Every row gives one point. Each copy is the shape, with its points in the same order, stretched, turned, moved and blurred by noise. Is it also mirrored, or only turned?

Shape (8 x 2)
[[-0.2 -3.0]
 [-1.9 -2.5]
 [ 3.3  3.2]
 [ 4.0 -0.9]
 [-3.4  0.2]
 [-4.8  3.5]
 [ 3.5  5.2]
 [ 3.7 -2.2]]
Copy 1 (8 x 2)
[[-1.3 -2.0]
 [-2.8 -1.9]
 [ 3.5  3.5]
 [ 2.4 -1.0]
 [-2.8  1.4]
 [-3.8  3.9]
 [ 3.7  5.7]
 [ 1.8 -1.4]]
Copy 1 is: only turned
Copy 2 (8 x 2)
[[ 2.2  2.8]
 [ 2.7  1.5]
 [-3.7 -1.8]
 [-1.5  2.3]
 [ 1.9 -1.4]
 [ 0.7 -5.0]
 [-4.9 -3.7]
 [-0.5  3.2]]
Copy 2 is: only turned
Copy 3 (8 x 2)
[[-3.3  2.4]
 [-1.0  4.3]
 [-4.4 -2.9]
 [-7.2 -1.4]
 [ 2.2  3.3]
 [ 6.0  2.9]
 [-3.1 -4.3]
 [-7.7 -0.3]]
Copy 3 is: only turned

Shape (10 x 4)
[[ 1.7 -3.4  1.7 -4.2]
 [ 5.2 -1.1  0.6 -1.4]
 [ 1.9 -0.4 -0.6 -0.4]
 [ 2.4 -1.9 -1.4 -2.2]
 [ 0.9 -0.1  3.2 -7.4]
 [-2.4 -2.0 -1.8 -4.0]
 [-7.9  5.4 -2.7  2.8]
 [ 1.0  5.7 -7.9  1.9]
 [-1.4  6.2 -6.3  3.5]
 [-1.9  0.3  1.0 -2.4]]
Copy 1 (10 x 4)
[[-3.9  3.0 -2.3 -1.6]
 [-5.1  2.8  1.1  1.0]
 [-2.7  1.5  0.9  0.5]
 [-3.6  0.8  0.8 -1.6]
 [-5.4  1.0 -5.8  0.1]
 [-1.6 -0.5 -2.0 -2.8]
 [ 4.0 -3.3 -0.6  1.3]
 [-2.6 -5.8  4.8  1.4]
 [-0.5 -4.4  4.1  1.8]
 [-1.3  1.0 -2.3 -0.5]]
Copy 1 is: mirrored
Copy 2 (10 x 4)
[[ 5.5  2.1  0.0  4.4]
 [ 1.4  2.4 -3.6  3.8]
 [ 1.5  1.7 -1.1  1.1]
 [ 2.7  3.1 -1.0  1.6]
 [ 8.0 -0.4 -1.5  5.0]
 [ 5.7  2.3  2.6  0.2]
 [-0.1 -4.4  6.1 -6.7]
 [-1.9  1.1 -2.4 -7.1]
 [-3.0 -0.6  0.2 -7.5]
 [ 3.7 -0.7  1.6  0.9]]
Copy 2 is: mirrored

Shape (10 x 6)
[[ 1.1  0.0  1.9 -0.9  1.8 -3.2]
 [ 0.0 -1.5  2.3 -5.1 -7.4 -4.4]
 [ 2.4  6.5 -3.6 -2.1 -4.2 -3.4]
 [ 3.7 -2.4  0.6  0.2  3.4  1.9]
 [ 2.3  2.9 -0.6 -0.1 -3.8  0.2]
 [-2.8 -3.9  6.6 -2.3  6.1 10.7]
 [-1.8 -4.4  4.6  3.4  1.7  3.5]
 [ 5.1 -2.5  0.4  1.1  3.7  4.3]
 [ 1.3  1.3  0.0 -1.0 -0.1 -2.2]
 [-1.1 -2.6 -2.8 -1.1  0.6  1.0]]
Copy 1 (10 x 6)
[[ 0.1  0.7 -1.7  1.9 -0.2  1.2]
 [ 0.4  4.4  0.6  5.6  3.1 10.4]
 [ 2.1 -0.2 -1.3  0.7  6.3  4.5]
 [-0.8 -0.4  1.9  2.1 -1.2 -3.6]
 [-0.3  2.4 -0.3  1.9  3.7  1.7]
 [-7.2  0.1  2.2 -4.8 -5.9 -8.2]
 [-2.0  5.7 -0.7  0.9 -2.0 -2.4]
 [-1.6 -0.3  2.5  1.8 -1.5 -6.4]
 [-0.4  0.6 -1.5  1.2  1.5  1.1]
 [ 1.8  1.8  2.2  0.7  0.0  0.6]]
Copy 1 is: mirrored
Copy 2 (10 x 6)
[[-0.2 -2.0  2.6  3.4 -3.7 -1.8]
 [ 2.0 -3.8 -3.6  0.7 -4.3  3.8]
 [ 0.9  0.6  5.0 -5.7 -6.6  2.8]
 [-1.6  1.4  2.8  5.0 -0.1 -1.4]
 [-1.3  0.8  1.3 -3.4 -3.2  0.9]
 [ 2.8 -3.9 -2.9  7.0  9.6 -4.4]
 [-4.4 -4.1 -2.5  5.2  3.9 -4.1]
 [-2.2  2.7  2.6  4.7  0.9 -1.8]
 [-0.3 -1.2  2.8  0.7 -3.7 -0.2]
 [-0.7 -3.2  2.6  3.0  1.6  2.3]]
Copy 2 is: mirrored
